Rows are points. Any point is a mix of the corners, with weights that add up to 1. It lies inside the corners' shape when no weight is negative. Is each point inside? If not, which corners have a negative weight?
(in the rows, 128 means zero)

Corners:
(1): 100	110
(2): 94	189
(3): 175	55
Points:
114	167 -> outside (1)
115	93 -> outside (2)
86	157 -> outside (3)
97	181 -> inside
142	54 -> outside (2)
101	135 -> inside
84	156 -> outside (3)
179	60 -> outside (1)
89	174 -> outside (3)

Corners:
(1): 125	97	92	114	106	114
(2): 170	106	161	109	97	195
(3): 90	207	126	123	178	80
(4): 137	144	110	149	84	153
(5): 125	206	97	102	126	55
(6): 161	130	72	127	139	138
(7): 177	103	138	154	118	131
Points:
133	151	118	135	117	129 -> inside
111	215	117	133	165	81 -> outside (1, 2)
140	134	112	139	104	136 -> inside
159	119	148	114	106	173 -> inside
103	179	118	113	137	92 -> outside (6, 7)
117	181	88	117	135	89 -> outside (2, 7)
150	125	131	127	94	120 -> outside (3, 6)
86	249	46	101	150	8 -> outside (2, 7)

Corners:
(1): 118	158	123	157	107	132	129	119	135	142	144
(2): 118	122	131	142	112	129	129	189	100	128	139
(3): 127	119	154	98	118	120	144	95	132	152	145
(4): 133	162	149	90	141	149	79	88	126	118	98
(5): 140	150	153	130	150	139	142	107	137	143	148
(6): 134	130	127	113	140	117	106	129	113	106	165
(7): 136	131	143	101	118	120	141	134	124	95	141
(8): 145	111	151	134	117	116	120	98	123	126	86
(9): 143	121	152	112	111	176	129	91	118	118	155
(10): 93	115	156	164	115	147	133	129	134	124	126
(11): 112	114	7	94	150	137	147	114	120	138	96
(12): 143	119	136	121	122	137	126	136	155	128	161
Points:
122	125	109	124	128	135	131	116	128	130	120 -> inside
124	129	128	130	113	133	124	126	124	126	130 -> outside (5)
131	132	124	112	129	133	129	116	127	132	132 -> outside (10)
134	125	133	121	126	127	120	112	124	124	117 -> inside
133	130	136	116	127	130	128	116	127	120	127 -> inside
120	118	125	136	126	136	133	138	127	131	171 -> outside (4, 7, 8)
125	148	173	133	125	153	118	128	134	145	184 -> outside (7, 8, 11)
128	108	125	118	116	135	133	126	117	122	131 -> outside (1, 4, 5)
134	123	142	111	129	134	122	123	122	121	128 -> outside (1)

Corners:
(1): 83	190	203	127	57	61	144	197	131	89	114	44	117	152	186	228	198	175
(2): 190	108	119	93	164	71	153	48	116	195	215	148	149	108	113	85	145	10
(3): 111	73	176	138	139	107	162	70	62	106	219	104	179	93	190	110	115	100
(4): 117	150	154	86	169	151	152	56	155	103	72	121	167	185	124	91	90	131
(5): 137	142	170	136	119	151	141	115	203	99	153	37	118	59	43	88	55	109
(6): 154	144	121	62	172	170	167	145	147	118	76	159	140	43	77	143	106	139
(7): 36	115	108	160	98	74	196	202	191	213	93	139	54	150	167	100	146	116
(8): 83	65	175	196	111	92	131	147	65	205	97	126	135	125	207	219	131	94
(9): 141	199	84	192	124	144	183	119	117	126	188	71	159	199	121	80	159	145
(10): 197	191	116	177	169	138	130	146	141	110	221	112	30	166	103	145	92	87
(11): 173	91	142	168	132	196	85	177	71	69	137	197	144	188	81	147	139	114
(12): 164	100	118	137	96	104	54	193	105	108	95	72	61	87	87	94	81	101
(13): 76	183	200	113	34	165	132	69	93	125	93	79	30	117	106	141	48	138
(14): 134	157	198	130	175	51	124	78	45	153	156	151	116	76	61	182	89	121
(15): 69	81	68	179	130	92	156	117	140	155	142	168	85	112	148	214	192	156
(16): 85	207	121	63	136	114	81	140	107	143	199	49	73	153	90	125	133	77
(17): 65	192	64	168	98	151	183	99	177	69	159	201	110	188	190	125	76	7
(18): 180	147	178	189	146	157	51	189	159	68	128	181	193	50	155	162	155	159
(19): 130	195	135	56	123	52	112	94	105	159	233	191	161	147	162	219	60	74
Points:
146	133	145	154	130	115	144	141	138	141	115	138	111	127	117	152	125	141 -> outside (3, 16, 17)
179	89	106	241	230	204	205	102	176	95	157	200	202	125	116	73	154	109 -> outside (1, 12, 13, 16, 19)
105	140	136	135	119	101	141	144	133	147	144	136	114	135	146	146	121	109 -> inside
117	160	136	139	110	114	130	121	121	120	166	117	106	145	128	138	117	112 -> outside (6, 8)
120	134	144	135	113	119	117	131	112	128	128	109	102	122	126	136	104	106 -> inside
130	149	129	151	132	123	141	141	133	129	159	128	88	143	127	137	112	101 -> inside
129	141	146	131	130	106	122	136	114	156	135	121	112	118	110	162	126	123 -> outside (3, 17)
125	141	140	136	126	126	122	121	111	128	148	128	109	123	116	137	106	107 -> outside (1)
113	135	130	131	127	110	137	121	109	135	137	150	135	138	147	148	137	100 -> outside (5, 10)

Corners:
(1): 162	131	158	183	95	50	190	115	83	79	59	177	178	78	175	88	189	105	192	65
(2): 170	156	92	153	180	178	96	139	160	185	132	131	160	135	163	165	93	74	98	169
(3): 166	82	152	184	79	107	131	202	100	193	195	85	121	78	33	106	51	52	72	52
(4): 107	214	212	71	149	121	57	90	129	57	171	62	213	134	128	34	196	199	128	137
(5): 146	63	111	98	199	68	164	113	115	169	165	120	119	113	182	182	120	185	74	144
(6): 211	157	196	120	114	80	181	99	211	112	104	131	99	122	64	133	180	119	134	65
(7): 73	153	88	74	100	97	88	182	170	34	76	114	139	142	180	160	89	155	189	109
(8): 209	158	131	195	147	55	86	145	92	92	194	107	169	190	139	67	171	81	94	148
(9): 142	78	76	196	125	49	127	121	160	197	94	92	149	93	58	167	71	110	45	45
(10): 74	141	227	179	124	119	57	77	74	112	186	122	204	206	162	145	131	147	170	68
(11): 106	134	186	75	143	97	93	150	141	77	71	102	83	202	74	70	64	200	72	137
(12): 119	149	118	153	143	160	176	88	90	82	168	194	100	149	126	102	154	80	99	120
(13): 130	44	103	162	82	136	198	67	137	66	112	35	182	143	69	46	76	129	97	108
(14): 107	127	120	111	80	75	140	127	136	171	114	69	164	125	112	147	98	88	106	148
(15): 68	71	162	191	112	158	102	175	163	82	125	174	111	99	60	162	157	98	138	122
(16): 96	123	194	116	201	88	51	92	103	133	111	72	197	145	132	148	81	70	123	92
(17): 113	69	115	162	145	77	87	116	147	144	168	172	88	117	119	85	111	128	140	126
(18): 122	190	77	181	145	134	65	190	146	132	67	43	75	91	149	181	95	54	151	167
(19): 65	151	229	196	86	73	170	112	192	49	140	120	193	146	162	109	119	122	142	57
(20): 128	152	94	179	146	54	160	127	151	65	194	173	138	96	116	147	101	192	158	192
(21): 130	133	198	150	178	71	166	152	138	150	211	119	151	200	41	58	163	148	113	73
Points:
126	131	145	148	142	95	122	121	139	111	137	121	147	146	120	119	131	122	123	117 -> outside (3)
188	96	65	148	138	75	155	135	108	178	149	120	97	146	113	132	88	125	96	126 -> outside (4, 15, 16, 19)
121	131	133	170	108	111	100	129	148	92	110	119	142	118	116	124	109	103	134	102 -> outside (5, 14, 21)
99	191	144	143	170	123	59	105	133	76	108	183	142	130	249	207	196	107	188	113 -> outside (3, 11, 13, 14, 20, 21)
134	119	132	151	139	101	118	137	126	105	136	129	138	131	120	122	131	123	126	116 -> outside (14, 19)
124	115	132	140	143	89	130	120	122	115	164	120	176	113	128	97	136	132	109	120 -> outside (6, 10, 11, 18)
100	123	152	177	97	77	124	132	120	79	142	117	156	133	93	81	113	116	140	97 -> outside (2, 5, 6)
131	155	152	153	122	125	111	120	125	92	154	134	145	143	111	92	149	88	155	119 -> outside (5, 9, 11, 19)

Corners:
(1): 96	132	142	105	174	75	117	198	195	67	33	147	36	120	113	165	115	149	81	159
(2): 159	142	61	101	172	142	160	199	115	196	157	156	70	152	142	169	168	165	205	155
(3): 102	88	110	175	113	164	124	145	91	154	152	100	123	162	142	139	136	61	220	69
(4): 140	126	65	160	130	137	124	88	52	195	111	118	185	177	185	98	221	73	162	116
(5): 137	143	155	130	83	89	129	139	197	73	103	118	109	89	123	119	95	195	90	157
(6): 130	103	174	142	131	123	54	70	120	170	192	110	124	155	115	69	150	125	167	135
(7): 7	128	174	98	111	113	105	119	162	96	106	57	69	19	104	112	146	171	108	119
(8): 137	102	105	121	205	125	194	126	101	145	158	138	172	130	157	165	175	53	204	104
(9): 126	124	173	104	173	144	167	184	104	106	143	221	82	113	143	168	125	170	181	182
(10): 181	96	103	139	97	141	163	106	127	133	183	167	167	147	133	190	233	96	155	82
(11): 124	89	79	154	118	188	138	153	56	165	172	85	175	180	107	61	194	119	174	130
(12): 36	179	164	142	147	75	84	116	164	90	153	146	65	107	63	84	115	210	126	89
(13): 31	153	153	142	110	79	152	138	185	131	159	130	56	112	110	85	85	146	38	147
(14): 88	183	136	82	100	55	114	160	144	94	154	90	45	100	101	103	91	92	137	125
(15): 159	150	120	216	173	156	164	110	111	76	177	132	111	104	135	195	205	122	117	138
(16): 53	169	209	126	114	42	175	154	156	66	96	61	12	118	117	116	121	198	64	131
(17): 132	78	73	125	158	122	142	115	101	73	185	157	129	175	185	143	203	100	164	94
(18): 89	161	142	92	125	160	66	134	139	138	149	111	129	164	114	140	107	135	126	135
(19): 153	129	107	138	178	188	126	130	113	151	152	135	137	189	176	87	194	65	192	100
(20): 187	124	69	135	154	163	199	92	81	124	157	111	70	136	109	156	161	89	123	87
(21): 99	123	107	128	87	178	121	70	128	138	137	110	145	186	105	111	175	98	186	158
Points:
108	128	140	131	132	120	138	134	139	102	142	132	97	123	120	131	138	137	128	128 -> outside (2, 4)
128	130	112	137	127	131	143	120	117	133	169	133	119	153	132	127	158	110	145	117 -> outside (1, 7)
137	134	119	131	121	121	133	111	120	138	173	149	97	179	153	102	152	107	174	105 -> outside (1, 7, 8, 11, 15, 18)
112	146	128	135	118	116	145	128	130	119	160	121	86	118	123	111	161	157	122	137 -> outside (1, 3, 8, 18)
122	126	118	136	143	129	142	131	121	118	150	125	116	134	130	137	163	114	146	123 -> inside
121	99	98	133	150	173	129	128	109	154	157	144	154	158	152	145	192	100	185	141 -> outside (5, 12, 14, 16, 20)
80	131	142	126	123	130	119	132	121	133	178	116	111	133	114	129	151	140	159	121 -> outside (1, 4, 5, 19, 20)
86	163	150	98	209	119	175	160	193	70	111	173	43	108	138	172	114	179	96	159 -> outside (3, 4, 6, 10, 11, 14)
122	135	108	120	149	132	138	150	123	145	150	133	101	141	130	141	153	133	165	129 -> inside

Corners:
(1): 71	146	133	111	114	114	82	134	130	122	134	133	115	132	103	119	161	138	116	85
(2): 141	118	142	93	114	144	127	117	141	111	111	115	126	152	103	112	110	116	90	139
(3): 138	103	139	128	122	117	137	130	82	177	120	141	139	118	127	110	124	152	106	125
(4): 154	141	132	139	120	153	129	124	109	125	128	136	114	116	107	124	105	143	91	130
(5): 143	130	135	125	120	112	143	117	142	133	117	143	117	131	126	125	120	118	143	120
(6): 154	123	110	123	173	120	150	139	128	139	126	146	129	138	163	111	131	122	128	113
(7): 141	103	105	148	111	113	137	169	7	127	149	136	117	176	114	119	133	168	130	48
(8): 142	138	133	113	112	114	117	137	143	107	129	79	138	122	111	121	121	185	119	149
(9): 151	130	126	141	115	143	106	135	109	105	126	91	112	124	122	129	130	127	116	143
(10): 148	135	130	125	126	176	141	123	118	136	106	131	94	118	124	131	136	134	117	150
(11): 119	94	105	138	114	109	140	142	146	112	150	111	129	134	146	109	110	133	127	137
(12): 123	116	98	99	122	123	139	122	138	119	122	111	126	114	101	103	115	115	122	119
(13): 111	132	103	101	147	106	122	123	135	124	109	121	141	112	135	113	108	123	154	140
(14): 141	132	142	128	123	120	149	135	136	162	118	132	148	169	108	121	119	115	103	148
(15): 124	133	139	123	105	127	118	130	110	114	107	141	132	133	96	145	170	129	80	137
(16): 159	124	139	110	121	150	149	112	118	114	162	113	132	107	133	114	160	139	133	140
(17): 109	114	143	121	154	105	141	164	144	120	118	117	136	104	130	101	107	128	136	136
(18): 166	136	140	137	114	184	143	115	139	116	103	122	134	145	115	145	141	103	117	131
(19): 104	131	149	130	120	128	102	146	131	121	143	130	133	133	111	231	164	126	144	136
(20): 145	112	118	129	125	161	114	128	123	120	112	146	136	131	105	112	147	119	129	137
(21): 116	118	119	141	233	106	158	125	138	119	112	128	132	145	148	108	136	126	137	125
Points:
133	126	132	123	127	132	127	130	132	126	122	122	128	126	121	131	132	131	119	139 -> outside (7)
133	121	130	124	128	135	125	130	141	120	109	115	142	128	110	127	121	123	111	155 -> outside (1, 5, 6, 7, 10, 16)
142	115	129	129	133	138	136	131	114	132	117	136	129	136	126	125	138	123	126	133 -> outside (1, 4, 8, 12)
135	119	132	129	134	135	127	139	117	125	132	120	124	133	124	117	132	139	118	130 -> outside (5, 12, 13, 15, 18)

Corners:
(1): 93	121	147	168	65	141	123	132	96	76	110	72	160	105	67	125	87	170	140	124
(2): 159	162	137	180	51	156	182	171	144	99	93	167	159	144	99	115	79	106	166	136
(3): 108	99	146	153	94	126	183	114	122	148	145	77	142	103	130	128	153	131	81	149
(4): 138	150	165	79	83	110	137	55	76	151	201	105	120	133	101	136	156	152	118	132
(5): 178	153	204	126	122	130	229	95	138	108	115	104	178	120	124	191	155	35	136	124
(6): 52	161	171	115	130	158	85	149	97	207	142	129	90	118	125	107	159	145	121	62
(7): 112	166	166	121	126	113	174	98	62	157	147	146	93	191	175	135	204	157	143	7
(8): 97	141	140	113	155	158	157	80	122	173	167	95	86	154	96	109	174	120	168	86
(9): 129	83	114	175	122	124	10	132	135	151	124	105	171	60	136	105	98	162	101	133
(10): 133	107	112	129	90	136	118	141	100	124	149	153	172	113	88	186	143	133	86	107
(11): 103	103	165	106	82	175	131	95	121	135	127	157	145	161	133	103	96	108	130	125
(12): 96	85	159	157	145	92	187	72	147	197	163	161	154	135	113	130	59	84	113	173
(13): 169	104	153	124	119	122	117	136	141	77	135	85	216	136	109	96	155	65	155	128
(14): 50	94	110	215	137	93	119	126	197	129	120	95	189	88	142	138	104	119	155	140
(15): 122	156	112	114	93	108	143	165	79	146	93	72	107	116	89	160	117	103	146	116
(16): 126	163	142	129	138	134	133	124	160	148	88	180	174	189	114	128	135	130	126	140
(17): 96	106	173	100	145	172	45	122	139	97	183	70	133	184	111	148	116	128	144	79
(18): 127	158	136	106	161	153	159	165	109	124	119	233	100	120	173	116	172	157	163	142
(19): 117	87	129	139	86	101	148	112	150	90	124	103	91	148	74	99	164	124	156	128
(20): 167	67	140	85	116	125	118	142	136	137	170	151	155	145	90	137	224	197	169	77
(21): 93	130	116	104	167	141	139	161	194	137	118	144	130	110	134	103	124	124	121	73
Points:
120	127	138	139	114	131	132	130	125	147	126	136	157	114	121	125	132	133	129	117 -> outside (17, 19)
111	130	137	132	107	129	136	135	118	132	124	105	135	124	107	133	126	125	136	114 -> inside
134	119	139	145	88	120	142	131	115	130	122	145	161	122	112	139	138	136	127	133 -> outside (8, 17, 21)
125	142	153	128	130	99	144	125	117	165	136	123	101	141	139	141	173	135	158	119 -> outside (1, 8, 10, 11, 13, 21)
